Each row of a before or after table is a point. One or more steps were done to the points. Then noise was added and the rows were shuffled. The steps act on columns, c1 being the first. What was done? A step turns or swaps two columns, mirrors them in a line or flattens them onto one, adds a multiple of one to another, or multiplies or shifts one. Angles are multiples of 10 degrees, from the lower column toward the higher: turns from -170 to 170, lines from 10 to 170 but not 90. Use the fewest steps. Two steps may share a column if one is a turn and the other turns, adds or multiplies; they go together, in the order done. Otherwise the lowest column goes first.

Before (13 x 3):
[0.19 -0.40 0.30]
[0.16 -0.24 0.18]
[-0.25 0.21 0.11]
[0.18 0.37 -0.11]
[-0.82 0.36 -0.06]
[0.31 -0.20 0.09]
[0.40 -0.03 -0.13]
[-0.45 0.33 0.24]
[0.38 -0.11 -0.19]
[0.11 0.17 -0.08]
[-0.36 0.21 -0.12]
[0.68 -0.18 0.12]
[-0.58 0.29 0.43]
After, 13 rows:
[-0.03 0.57 -0.16]
[-0.30 0.61 0.28]
[0.10 0.35 -0.40]
[0.00 0.77 -0.21]
[0.25 0.20 -0.21]
[0.49 0.21 -0.52]
[0.09 0.71 0.74]
[-0.50 0.77 0.67]
[-0.04 0.73 0.50]
[0.33 0.00 -0.01]
[0.04 0.30 -0.41]
[-0.10 0.62 0.25]
[0.26 0.17 -0.02]
Steps: turn c1 and c3 by -60 degrees; shift c2 by 0.40

Before:
[0.44 -0.60 -0.08 -0.09 -0.05 -0.10]
[0.04 -0.16 0.19 -0.28 0.11 0.00]
[0.50 -0.20 -0.20 -0.30 -0.21 -0.35]
[0.19 0.13 0.46 -0.21 -0.06 0.18]
[-0.58 0.08 -0.16 -0.22 -0.97 0.19]
[0.11 -0.23 0.29 0.16 0.14 0.18]
[-0.51 0.36 -0.36 -0.69 -0.72 0.53]
[0.43 -0.14 0.38 0.12 0.12 0.23]
[0.33 0.27 -0.40 0.05 0.12 -0.59]
[-0.30 0.17 -0.43 -0.45 -0.77 -0.40]
[0.36 -0.04 0.23 0.20 0.11 -0.31]
[-0.21 0.02 -0.22 -0.12 0.11 -0.37]
[-0.16 0.25 -0.75 -0.20 -0.56 -0.07]
After (13 x 6):
[0.19 0.12 0.22 -0.21 -0.27 0.22]
[0.37 -0.04 0.05 0.21 -0.06 -0.32]
[0.43 -0.61 -0.01 -0.10 0.01 -0.28]
[0.04 -0.17 0.05 -0.27 -0.03 -0.04]
[0.42 -0.15 0.10 0.12 -0.12 0.20]
[0.12 -0.22 0.05 0.16 -0.07 0.11]
[0.31 0.27 -0.23 0.04 0.25 -0.51]
[-0.16 0.25 -0.04 -0.19 0.04 0.01]
[-0.29 0.16 0.21 -0.44 -0.24 -0.35]
[-0.51 0.37 0.21 -0.68 -0.24 0.64]
[0.49 -0.20 0.03 -0.29 -0.02 -0.41]
[-0.60 0.08 0.41 -0.23 -0.49 0.20]
[-0.21 0.04 -0.16 -0.13 0.16 -0.37]
Steps: add 0.3 times c2 to c6; flatten c3 and c5 onto the line at 130 degrees

Before, 12 rows:
[-0.18 0.08 -0.18 -0.27 -0.12 0.34 0.22 0.02]
[0.23 0.31 -0.33 -0.17 0.13 0.14 0.12 0.19]
[0.07 0.22 -0.39 0.21 -0.35 0.09 -0.14 0.46]
[0.08 0.35 0.10 0.34 -0.09 -0.26 0.27 0.17]
[0.33 0.40 0.20 -0.32 -0.46 -0.21 -0.28 0.29]
[-0.41 -0.03 -0.41 0.04 -0.31 -0.14 -0.09 0.10]
[0.26 -0.17 -0.19 0.42 -0.20 -0.29 0.23 0.22]
[-0.22 -0.20 -0.19 0.05 -0.25 -0.31 0.31 0.42]
[0.36 -0.24 -0.20 0.43 0.01 0.23 -0.29 0.26]
[-0.18 0.12 0.17 0.06 0.18 0.32 -0.34 -0.11]
[0.04 -0.24 0.14 0.42 0.12 -0.07 0.30 -0.26]
[0.24 -0.04 -0.43 -0.31 0.21 0.00 0.29 0.02]
After, 12 rows:
[-0.12 0.31 -1.11 -0.21 0.11 0.19 0.13 0.18]
[-0.19 0.01 -1.39 -0.31 0.24 -0.04 0.26 -0.04]
[-0.29 0.11 0.06 -0.30 -0.19 0.36 0.22 0.01]
[-0.30 -0.16 0.13 0.04 -0.19 -0.32 0.37 0.41]
[0.11 0.38 0.03 0.34 -0.10 -0.29 0.27 0.20]
[0.04 -0.15 -0.98 0.40 -0.17 -0.29 0.24 0.25]
[-0.56 -0.05 0.12 0.06 -0.33 -0.17 -0.09 0.06]
[0.06 -0.19 -1.23 0.43 0.02 0.21 -0.28 0.27]
[0.03 0.12 0.75 0.05 0.18 0.34 -0.35 -0.16]
[0.33 0.41 -0.37 -0.35 -0.44 -0.20 -0.28 0.28]
[-0.22 0.23 -0.91 0.26 -0.34 0.13 -0.12 0.47]
[0.13 -0.21 0.16 0.41 0.14 -0.08 0.29 -0.23]
Steps: turn c1 and c3 by -50 degrees; multiply c3 by 3

Before:
[0.07 -0.38 -0.03 0.03 -0.08 0.43 0.19 0.04 0.19 0.12 0.11]
[0.00 0.18 -0.01 0.48 0.02 0.15 -0.11 0.22 0.03 -0.13 -0.71]
[0.06 0.08 0.23 -0.12 0.49 -0.53 0.69 -0.40 -0.16 0.43 -0.44]
[-0.24 -0.02 0.26 -0.01 0.41 -0.22 0.31 0.16 0.25 -0.33 0.27]
[0.10 0.29 0.09 0.95 0.38 -0.02 -0.05 0.29 -0.32 -0.07 -0.37]
[0.12 0.45 -0.10 0.43 -0.31 0.21 -0.32 0.59 0.27 0.58 -0.49]
[-0.14 0.28 0.22 -0.22 0.63 -0.25 0.04 -0.03 -0.12 -0.19 -0.40]
[-0.18 -0.30 0.52 0.05 0.37 -0.19 0.18 0.35 -0.19 -0.09 -0.21]
[-0.47 0.12 0.04 -0.13 -0.03 -0.23 0.04 0.18 -0.32 -0.18 0.04]
[-0.18 -0.15 0.53 -0.17 0.13 -0.59 0.15 -0.30 0.04 -0.30 0.04]
[0.26 -0.20 -0.32 0.24 -0.13 0.25 -0.54 0.30 0.17 0.50 0.00]
[0.11 -0.54 -0.55 -0.03 -0.18 -0.07 0.02 0.48 0.49 0.09 -0.06]
[-0.68 -0.33 0.25 0.17 0.42 -0.18 0.09 -0.09 0.12 -0.10 0.03]
After:
[-0.29 -0.13 0.25 -0.25 0.64 0.05 0.13 0.21 0.29 -0.23 0.41]
[0.30 0.16 -0.13 0.29 -0.14 -0.24 -0.63 -0.48 -0.28 0.67 0.00]
[0.16 0.40 0.04 0.02 -0.19 0.04 0.04 -0.78 -0.51 0.12 0.09]
[-0.05 -0.34 0.21 0.90 0.34 -0.14 -0.33 -0.17 0.28 -0.11 0.36]
[-0.28 -0.26 0.65 0.08 0.38 -0.21 0.16 0.13 -0.26 -0.11 0.22]
[-0.82 0.11 0.20 0.16 0.41 0.07 0.03 0.22 -0.38 -0.13 -0.02]
[-0.36 0.24 0.38 -0.07 0.43 -0.04 0.27 0.06 -0.05 -0.41 -0.28]
[-0.25 0.05 0.45 -0.16 0.16 0.44 0.24 0.61 -0.15 -0.42 -0.07]
[-0.13 -0.15 0.19 -0.11 0.51 0.50 0.73 0.43 0.08 0.55 0.36]
[0.11 0.20 -0.30 0.00 -0.05 -0.33 0.18 -0.01 -0.39 0.16 -0.06]
[0.17 0.26 0.18 0.44 -0.36 -0.41 -0.46 -0.46 0.45 0.73 0.50]
[-0.52 -0.26 0.27 -0.15 -0.02 0.00 0.05 -0.08 0.10 -0.23 -0.08]
[-0.03 0.03 0.00 0.49 0.01 -0.26 -0.23 -0.19 0.18 -0.17 0.75]
Steps: add -0.3 times c5 to c1; swap c2 and c9; turn c3 and c8 by 130 degrees; turn c3 and c6 by 140 degrees; add -0.3 times c4 to c7; multiply c10 by 1.3; multiply c11 by -1

Before:
[-0.26 0.10 0.28 -0.02 0.46 -0.09 -0.22 -0.17 -0.55 -0.08 0.27 -0.25]
[-0.02 0.18 -0.20 -0.11 0.45 -0.22 0.32 0.41 -0.05 0.09 0.08 0.10]
[0.07 0.08 -0.36 -0.40 0.19 -0.55 0.19 0.16 -0.01 -0.04 0.27 -0.21]
[-0.42 0.66 -0.62 0.02 -0.38 0.23 0.38 0.35 0.08 -0.01 -0.11 0.22]
[0.00 0.04 0.54 0.23 -0.28 -0.56 0.72 0.10 -0.22 0.34 0.44 -0.38]
[0.31 0.71 0.33 0.13 0.08 0.15 0.30 -0.12 0.01 0.04 0.25 -0.37]
[-0.44 -0.21 -0.51 -0.40 0.14 0.02 -0.18 0.04 0.31 0.41 -0.34 0.47]
[-0.02 0.06 0.75 -0.48 0.10 -0.28 0.15 0.05 -0.39 -0.14 -0.16 0.79]
[-0.11 0.33 0.17 0.10 0.24 -0.19 -0.35 0.43 0.31 -0.37 0.18 0.24]
[0.19 -0.27 0.41 -0.41 0.20 0.74 -0.44 0.11 0.15 0.07 0.11 0.14]
After:
[-0.10 -0.03 0.72 0.15 -0.08 -0.18 -0.47 0.31 -0.38 -0.01 0.21 -0.80]
[0.09 -0.78 -0.52 0.42 0.14 0.39 0.04 0.00 0.12 -0.09 0.04 -0.21]
[-0.03 -0.22 0.12 -0.40 -0.33 0.27 0.07 0.38 0.30 0.44 0.10 -0.24]
[0.08 0.02 -0.23 0.30 -0.49 0.31 -0.14 0.37 -0.07 -0.04 -0.14 -0.10]
[-0.14 -0.18 0.50 0.74 0.29 -0.18 0.23 0.57 -0.29 0.01 -0.54 0.34]
[0.06 0.27 -0.48 -0.15 -0.08 0.09 -0.36 0.00 0.34 -0.57 -0.04 -0.50]
[-0.08 0.35 0.33 -0.46 -0.05 0.49 -0.42 -0.62 0.11 0.01 -0.16 -0.13]
[-0.06 -0.67 0.21 0.30 -0.31 -0.01 0.08 -0.17 0.00 0.17 -0.21 0.40]
[-0.06 0.04 0.32 -0.29 -0.46 -0.18 -0.02 0.02 -0.55 0.25 -0.13 0.23]
[0.06 0.04 -0.39 0.20 -0.23 -0.13 -0.42 0.52 -0.09 0.20 -0.18 0.22]
Steps: flatten c1 and c3 onto the line at 100 degrees; turn c2 and c5 by -160 degrees; swap c4 and c7; turn c6 and c8 by -60 degrees; turn c10 and c11 by -140 degrees; multiply c12 by -1
